Each row of a before or after table is a point. The points were changed in one or more steps. Then noise was added and the rows were shuffled. The steps act on how far a point lies along the listed directions, d1 being the first. Write out the steps. A step turns or swaps two directions, mirrors them in a line or flattens them onto one, adds a multiple of one to another, or multiplies one. Angles are multiples of 10 degrees, from the lower direction toward the higher: turns from -170 to 170, lines from 10 to 170 but not 90. Use the fewest steps. Two steps may share a direction if one is a turn and the other turns, adds or multiplies; they go together, in the order done. Otherwise the lowest direction goes first.

Directions:
(1): -5.2; -1.8
(2): -1.8; 5.2
Before, 9 rows:
2.2; -1.2
-1.2; 6.2
5.9; 1.9
-1.6; 6.0
4.5; 3.9
-1.1; 3.1
2.1; 2.0
-8.3; 1.0
4.7; 2.9
After, 9 rows:
-3.9; 4.6
-4.7; 4.3
-7.4; -3.6
1.9; 5.8
2.2; -0.2
2.5; 4.8
4.3; 4.8
-2.8; 1.9
1.3; 2.8
Steps: turn d1 and d2 by -30 degrees

Directions:
(1): -0.8; -7.8; 0.3; -0.4
(2): 0.4; 0.5; 3.6; -6.9
(3): 5.4; -0.5; 4.9; 2.8
Before (12 x 4):
-3.0; -1.7; -0.2; -9.8
-0.5; -2.3; -0.2; 1.0
-0.7; 2.5; -0.7; -0.5
0.1; -3.8; -0.8; -0.4
-1.1; -1.3; -1.9; 1.4
-2.2; -2.7; -2.9; 0.6
-1.1; -2.3; 4.9; -7.5
-0.3; -4.2; -1.1; 1.2
-0.6; 2.5; -0.8; -2.3
0.2; 0.6; -3.1; 0.3
2.4; 10.0; -0.7; -3.5
-3.3; -1.5; -3.1; 0.1
After, 12 rows:
-2.0; 2.5; -1.3; -1.5
1.9; -4.0; 0.8; 0.9
-1.1; -2.8; -2.6; 3.0
0.4; -2.5; 0.1; 2.6
-1.5; -1.5; 4.8; -16.3
-0.3; 0.9; -4.1; 1.6
-0.5; -1.4; -2.4; 3.7
1.7; -4.3; 0.0; 3.7
-2.1; 10.6; -3.3; -8.9
-2.8; -2.0; -3.2; 2.2
1.0; -2.1; 10.1; -14.4
-1.5; 2.5; -1.0; -4.7
Steps: add 0.7 times d1 to d3; multiply d2 by 2

Directions:
(1): -2.7; -2.6; 4.6; 6.8; 1.5; 2.8
(2): -3.7; -1.4; 4.5; -5.8; -3.2; 3.5
(3): 3.0; 6.8; 1.3; 0.3; 1.2; 5.8
Before (14 x 6):
2.8; 2.2; -2.5; -0.4; 2.1; 0.6
3.3; 4.2; -3.9; -5.2; 0.0; 0.1
-0.2; 0.0; -0.5; -1.3; -1.6; -0.4
-0.6; -0.9; 2.6; 2.0; -0.1; 5.0
-0.1; -0.2; 2.5; 3.5; 0.2; 1.7
-1.5; 1.5; -0.6; -6.5; -2.3; -0.3
5.2; 4.6; 2.0; -3.8; -0.6; 3.2
2.3; 2.6; -5.4; -4.8; -1.3; -1.9
-4.4; -8.1; 3.6; 0.1; -3.2; -2.3
-2.0; -6.7; -0.7; -0.4; -1.8; -4.4
2.3; 1.0; -1.3; -4.4; -1.7; 0.8
-3.5; -4.9; 2.9; -0.3; -0.5; 2.1
-8.3; -7.2; 3.4; -3.7; -3.5; -0.2
-4.9; -3.2; 3.2; -1.0; -1.5; -1.7
After (14 x 6):
-0.9; -0.4; 3.7; 2.1; -0.5; 2.7
-1.8; -6.5; -1.1; 4.1; 1.6; -3.0
1.2; 3.1; 0.7; -4.0; 0.4; 4.2
0.4; 1.8; 6.8; -10.4; -4.5; 6.2
1.0; 3.6; -1.0; -8.9; -2.1; 2.6
-1.8; -1.0; -2.3; -5.0; -2.0; -3.8
1.2; -0.4; -0.8; -5.4; -2.4; 0.4
0.8; -8.5; -4.9; 10.2; 2.1; -11.1
-2.1; -4.4; -2.0; 5.0; 1.4; -7.7
3.5; -4.8; -7.6; 8.5; 3.2; -10.1
0.1; -0.4; -1.3; -0.4; -1.1; -1.5
2.1; 3.2; -4.7; -5.5; -1.6; -0.7
-2.5; -2.9; 3.9; -0.1; -1.4; 5.0
-3.7; -10.1; -6.2; 7.1; 1.6; -11.8
Steps: multiply d3 by 2; turn d2 and d3 by -60 degrees

Directions:
(1): -0.3; 5.6; -2.8; -5.5; -3.2; 5.7; 3.0; -0.9; -4.1
(2): -1.3; -0.4; -8.4; -2.1; -1.0; -0.1; -6.9; -0.3; 3.7
(3): -3.6; 2.2; 2.6; 3.8; -2.6; -0.4; -6.5; -3.5; -6.1
(4): 4.8; -1.6; -2.2; -1.2; 3.9; -1.2; -2.4; 5.6; -7.3
Before, 10 rows:
0.5; -3.6; 6.2; 3.8; 3.1; -3.2; 0.3; 0.0; -2.2
-1.5; -2.7; -4.8; 1.8; 0.5; -0.7; -6.8; 2.4; 0.5
0.4; 2.0; -8.4; -5.6; 0.8; 0.6; -6.3; 3.2; -3.7
3.3; 0.8; -8.1; -2.0; 1.5; 0.3; -0.6; 4.4; -3.0
1.3; 4.6; -2.1; -6.4; -5.6; 5.8; 4.7; -0.9; 3.5
-2.9; 2.5; 1.2; 0.5; -6.5; 1.6; -2.1; -4.2; 0.3
0.5; -4.1; -5.2; -0.6; 5.6; -3.3; -8.8; 1.4; 4.0
-0.1; 3.2; -4.1; -1.6; -3.4; 4.9; 3.8; -1.6; 2.0
1.6; -2.1; -5.8; -1.4; 1.0; -0.5; -8.8; 2.4; -1.0
1.1; -0.7; -3.0; -1.5; -1.2; 1.4; 6.8; 1.6; 6.2
After, 10 rows:
-0.6; 5.9; 0.0; -2.1; -6.5; 4.5; -3.5; -2.6; -5.3
-2.3; 0.4; -4.5; 1.6; -1.8; -0.6; 1.5; -2.2; 8.1
4.3; -0.7; -2.0; -1.7; -0.5; -0.3; -2.8; 3.8; -5.5
-0.5; 3.3; -2.7; 1.3; -3.2; 3.3; -1.8; -1.8; -4.0
-1.7; -8.0; -1.7; 4.4; 6.1; -7.2; -9.0; -0.9; 12.6
0.6; -6.7; -3.8; 1.3; 2.3; -3.7; -5.0; 1.3; 11.3
1.4; -1.4; 3.8; -0.4; 2.3; 0.0; 4.9; 0.4; -1.0
-1.9; -2.1; -5.7; -2.4; 1.2; -2.5; -2.5; 0.7; 10.2
-4.4; 2.6; 1.1; 4.3; -5.1; 0.7; -2.8; -3.9; -2.3
-0.8; -6.9; -3.8; 3.6; 2.7; -3.8; -4.8; 3.2; 8.1
Steps: add -1 times d2 to d1; turn d3 and d4 by 130 degrees

Directions:
(1): 5.0; -7.7; 0.5; -0.2; -2.4; 2.1; 4.4; 4.7; 2.6; -2.5; 4.6
(2): -3.5; -4.2; -4.4; -4.0; 1.8; 4.7; -5.8; 4.1; 3.3; 1.3; -3.9
Before, 14 rows:
-0.5; 2.2; 0.8; 0.7; 0.0; -3.0; 2.1; -1.6; -1.5; 1.6; -2.6
4.9; -3.1; 2.6; -0.1; -4.1; -0.8; 7.2; -0.6; -1.1; 0.7; 5.5
0.3; -8.0; -2.6; -3.8; 2.5; 3.8; -1.9; 6.8; 7.1; 0.7; 1.3
7.7; -1.0; 6.0; 4.5; -2.6; -5.9; 14.3; -2.2; -1.0; -6.3; 8.9
10.6; -5.0; 5.4; 4.3; -2.1; -1.8; 9.9; -0.2; 1.7; -2.9; 11.8
-2.2; -0.1; 0.1; -0.1; -0.2; 0.8; 0.9; 0.5; -0.2; -0.6; -3.3
2.0; -4.9; 3.2; 1.9; -2.8; -1.3; 3.2; -2.7; -0.7; 1.1; 1.6
0.3; 5.8; 2.1; 4.8; -2.1; -4.1; 1.4; -3.0; -3.3; 0.8; 2.2
-7.1; 2.9; -2.6; 0.5; 3.3; -0.1; -6.1; -3.4; -0.7; 0.4; -3.6
6.9; -7.7; -0.6; -0.3; -1.6; 1.5; 6.0; 6.2; 3.0; -7.0; 5.6
-3.1; 6.0; -3.3; -0.1; 4.7; 1.0; -5.5; -3.6; -2.3; 2.6; -1.5
5.6; -3.2; 1.8; 1.9; 0.8; -0.6; 4.4; -2.4; 0.0; -0.4; 2.5
-3.8; 9.1; 1.2; 2.5; 2.4; -3.0; -1.7; -4.9; -2.9; 1.8; -2.3
0.6; 4.1; -1.9; 2.5; 0.3; -4.4; 0.7; -0.8; -2.1; -0.5; -1.7
After (14 x 11):
7.3; 1.4; 6.3; 5.2; -2.2; -6.9; 13.8; -3.9; -2.2; -5.5; 8.1
-1.1; 2.3; 0.7; 1.0; 0.5; -3.0; 1.7; -1.2; -1.7; 1.7; -2.8
-4.7; 8.9; 0.8; 1.9; 2.6; -2.3; -2.7; -4.4; -2.5; 2.6; -3.1
5.2; -2.4; 2.0; 2.2; 1.0; -1.1; 4.2; -2.8; -0.2; -0.4; 2.9
1.3; -8.5; -1.6; -3.2; 1.9; 3.6; -0.6; 6.9; 7.0; 0.2; 2.3
1.8; -4.5; 3.1; 1.8; -2.7; -1.6; 3.4; -3.1; -1.0; 1.3; 1.6
-7.6; 1.8; -3.3; 0.1; 3.3; 0.8; -6.5; -2.4; 0.1; 0.5; -3.9
-0.6; 6.4; 1.7; 4.3; -1.5; -4.1; 0.4; -3.3; -3.7; 1.4; 1.5
-3.5; 5.2; -3.4; -0.3; 4.9; 1.8; -5.6; -2.8; -1.7; 2.7; -2.0
10.2; -2.5; 6.1; 5.6; -1.8; -2.6; 10.2; -2.0; 0.6; -2.6; 11.7
7.7; -6.4; 0.3; 0.4; -2.1; 0.4; 6.9; 5.4; 2.0; -7.1; 6.1
-2.4; -0.3; 0.1; -0.1; -0.2; 0.8; 1.3; 0.7; 0.0; -0.3; -3.1
4.7; -2.0; 3.0; 0.4; -3.8; -1.7; 7.4; -1.6; -2.0; 0.7; 5.8
0.4; 4.0; -2.1; 2.1; 0.8; -4.6; 0.1; -0.4; -2.2; -0.5; -2.2
Steps: turn d1 and d2 by -10 degrees

Directions:
(1): -5.4; -8.8; 2.0; 2.3; 0.6; 1.8; -1.1; 3.0; -2.2; 2.2; -5.3; 4.1; -1.0; 5.6
(2): 1.8; -5.7; 3.9; -0.5; -6.1; -0.4; 3.9; -3.8; 8.4; 1.5; 3.3; -1.5; 2.4; 2.5
Before (8 x 14):
-1.1; 4.3; -4.5; 2.8; 5.3; 1.0; -6.4; 4.7; -9.1; -2.2; -5.0; 0.4; -2.0; -2.2
-4.2; -7.4; 1.5; 1.7; 1.4; 1.4; -0.4; 5.0; -1.5; 1.4; -6.0; 6.0; -1.9; 5.7
3.4; -1.0; 1.5; 0.1; -2.8; -1.3; 4.3; -6.7; 5.8; -0.4; 5.7; -1.5; 2.7; 2.8
-5.2; -4.3; 0.7; 0.1; 3.7; 3.0; -3.3; 3.1; 0.2; 1.2; -3.9; 2.3; -1.6; 4.3
-2.4; -9.4; 2.3; 2.0; -2.2; 1.2; -0.4; 1.7; 1.1; 4.2; -3.4; 2.0; 3.2; 4.8
-3.2; -6.5; 3.5; 1.3; -2.2; 3.4; 1.5; -0.4; 2.2; 1.4; -2.7; 0.9; 2.3; 4.6
1.8; 11.8; -8.0; -1.5; 6.5; -1.3; -3.2; 2.1; -7.7; -2.2; 0.6; -1.9; -2.4; -5.7
3.2; 1.2; 2.7; -0.1; -2.8; -1.0; 0.2; -1.1; 3.5; 0.6; 1.6; 1.3; 1.0; 0.6
After (8 x 14):
-0.8; -2.5; 2.6; 0.1; -2.4; 2.9; 2.1; -1.3; 3.0; 0.5; -0.7; -1.1; 3.0; 2.4
-3.6; 2.1; -6.2; 0.7; 7.2; 0.6; -4.7; 5.4; -10.3; 0.1; -5.2; 2.7; -3.2; 0.6
-0.3; -5.8; 1.3; 1.1; -2.5; 0.6; -0.1; 0.5; 2.2; 3.6; -1.5; 0.3; 3.6; 2.9
7.5; 5.3; 0.1; -2.0; -3.5; -2.7; 5.2; -9.1; 7.2; -1.7; 9.5; -4.6; 3.3; -1.0
-6.6; -5.1; -2.6; 5.7; 6.2; 3.3; -7.5; 8.2; -11.5; -0.2; -10.8; 4.9; -2.8; 4.2
-5.9; -5.4; 0.8; 0.3; 4.2; 3.4; -3.6; 3.8; -0.1; 1.4; -4.9; 2.7; -1.9; 5.3
5.0; 4.2; 2.1; -0.8; -3.2; -1.8; 0.8; -2.1; 4.4; 0.0; 3.3; -0.1; 1.6; -1.4
-5.0; -8.5; 2.0; 2.1; 1.6; 1.3; -0.5; 5.4; -1.4; 1.5; -6.7; 6.2; -2.2; 6.6
Steps: add -1 times d2 to d1

Directions:
(1): 2.4; 3.2; 3.0; -4.0; 3.7; -10.7; -5.1; 0.1; -0.4; -1.5; 3.1; 0.4; -0.4; -1.1; -0.9; 2.3; 3.1; -7.4
(2): -6.0; -0.2; 6.1; -2.6; -8.4; 1.5; -1.0; 6.9; -3.6; 3.6; -0.6; -3.4; -0.7; -5.0; -1.3; 1.3; 2.2; -2.4
(3): -2.1; 8.7; 2.9; 0.2; 0.7; 7.4; 0.0; -1.2; 0.9; 1.4; 3.7; 3.3; 4.3; 4.1; 2.3; 5.2; -2.8; -5.4
(4): -4.6; 0.1; -0.3; 3.6; 0.5; -3.8; 2.8; -6.9; -5.9; 1.9; -8.6; 0.2; 0.0; -1.7; -0.4; 1.4; -5.6; -5.0
Before:
-2.8; -11.7; -0.8; -1.6; -5.9; -3.6; 0.8; 3.3; -2.0; 2.9; -5.6; -4.8; -4.9; -5.6; -3.5; -4.2; 3.2; 3.8
-3.2; 2.1; 3.2; 0.5; -0.7; 2.6; 0.1; 4.5; 1.1; 1.0; 1.1; -2.3; -0.1; -1.2; -2.5; 3.2; 1.5; -1.7
8.7; 6.1; 1.9; -4.5; 3.5; 13.5; -3.4; 2.0; 7.6; -1.4; 13.0; 4.8; 2.5; 8.9; 4.1; 1.2; 0.0; -0.1
1.8; -1.2; -1.6; 2.3; -4.1; 12.5; 4.3; 7.0; 3.8; 0.2; 4.1; -2.4; 2.0; 0.6; 1.6; -3.5; -0.6; 8.8
8.8; -7.1; -6.7; 6.1; 4.8; 4.0; 2.0; -3.4; 5.4; -4.7; -0.9; 3.3; 4.3; 7.3; 1.3; -4.8; -2.2; 11.1
4.4; -1.4; 0.6; -4.5; 4.8; -12.2; -3.2; -0.2; -1.1; -2.0; -1.9; -0.8; -2.1; -1.5; -0.2; -1.5; 3.4; -4.6
5.0; -2.1; -4.6; 1.6; 6.2; -2.1; 0.6; 1.7; 4.9; -4.3; 5.0; -1.1; -2.4; 1.6; -1.0; -3.6; 0.8; 5.4
2.9; 3.7; -3.6; -0.1; 1.2; 8.9; 3.4; -2.8; 2.8; -1.8; 1.7; 3.4; 4.6; 6.5; 4.3; 1.1; -1.3; 5.4
-7.5; -0.1; 2.6; 3.3; -3.4; 3.4; 5.8; 0.5; -4.2; 2.4; -2.3; -3.4; -0.7; -1.9; -1.6; 2.5; -5.7; -2.9
-0.4; 3.9; -2.0; 3.5; 6.7; 3.3; 4.1; -7.3; -3.5; -1.4; -3.7; 4.7; 1.6; 0.7; -1.4; 1.2; -7.4; 0.9
2.7; 5.3; 4.7; -3.7; 1.1; 4.6; -2.2; 3.4; 1.4; -3.4; 3.4; -1.1; 0.5; 2.7; 4.0; -0.2; 3.1; 0.1
3.1; -0.2; -0.2; -0.9; 3.9; -7.5; -6.6; 3.9; 1.0; -2.6; 5.8; -1.1; -1.5; 0.2; 1.1; 0.7; 5.8; -2.1
4.0; 4.8; -0.5; 2.1; 6.7; -3.6; 4.3; -8.3; -0.2; -3.5; 0.4; 5.4; 0.8; 3.4; 4.4; 5.1; -3.9; -5.2
After, 13 rows:
2.0; 1.2; -1.0; -0.4; 4.7; -8.0; -6.3; 0.7; 0.4; -2.8; 4.1; 0.0; -0.6; 0.8; 1.7; 2.3; 2.7; -4.4
-3.7; 4.0; 2.6; 0.7; 1.6; 3.5; 0.4; 2.4; 0.6; 1.0; 0.9; -1.1; 0.6; -0.4; -1.6; 4.2; 0.0; -3.5
-1.8; -6.3; 7.2; -5.1; -8.5; -1.0; -3.6; 5.6; -5.3; 3.1; -2.3; -4.6; -4.9; -6.1; -2.0; -2.7; 1.9; -2.5
-2.2; -4.9; -0.5; -2.3; -7.7; 0.8; 3.8; 3.1; -4.0; 1.5; -6.3; -2.9; 0.4; -3.8; 0.4; -2.0; 2.2; 5.5
1.3; -5.8; 2.4; -1.6; -4.0; -7.8; 2.4; 4.7; -3.4; -1.6; -0.8; -2.2; -4.4; -6.6; 1.3; -0.4; 4.6; 0.7
6.8; 0.5; 0.4; -4.6; 7.5; -8.9; -2.6; -1.9; 2.0; -2.7; 0.2; 2.1; -0.5; 1.7; 1.0; -0.2; 3.3; -4.5
-0.1; 3.3; 5.6; -3.7; -0.9; 0.2; -1.8; 2.8; -1.8; -1.8; -1.2; -2.7; -0.8; -1.1; 2.9; 0.1; 3.0; -1.6
-4.5; 1.7; 1.6; 2.6; -1.4; 7.8; 5.4; 1.3; 0.6; 0.8; 2.7; -1.8; 0.4; 1.4; -0.7; 2.8; -4.9; -0.9
2.3; -4.0; -3.8; 2.2; 4.2; -4.9; 1.2; 0.4; 1.2; -2.0; 0.8; -2.2; -4.5; -1.6; -2.5; -3.2; -0.2; 2.3
-1.9; -0.4; -0.9; 4.2; -3.1; 7.6; 6.2; 1.5; -0.7; 1.9; -3.1; -2.1; 1.9; -1.1; 2.0; -2.1; -4.4; 2.9
-1.0; -3.9; 0.6; -0.1; -2.0; 1.4; 1.7; 3.4; -4.1; -0.4; -4.0; -1.0; -3.4; -6.1; -3.6; -2.6; -1.3; 6.5
3.8; -13.3; -3.2; 5.1; -2.0; -4.3; 2.1; -0.8; -0.3; -2.9; -7.7; -1.2; 0.1; -0.3; -1.8; -6.9; 0.2; 11.3
3.8; 1.9; -5.8; 1.7; 8.8; 6.0; 1.7; -9.0; 5.0; 0.3; 2.2; 4.8; 2.4; 8.5; 1.7; 1.6; -4.4; -0.1
Steps: flatten d1 and d4 onto the line at 170 degrees; swap d2 and d3
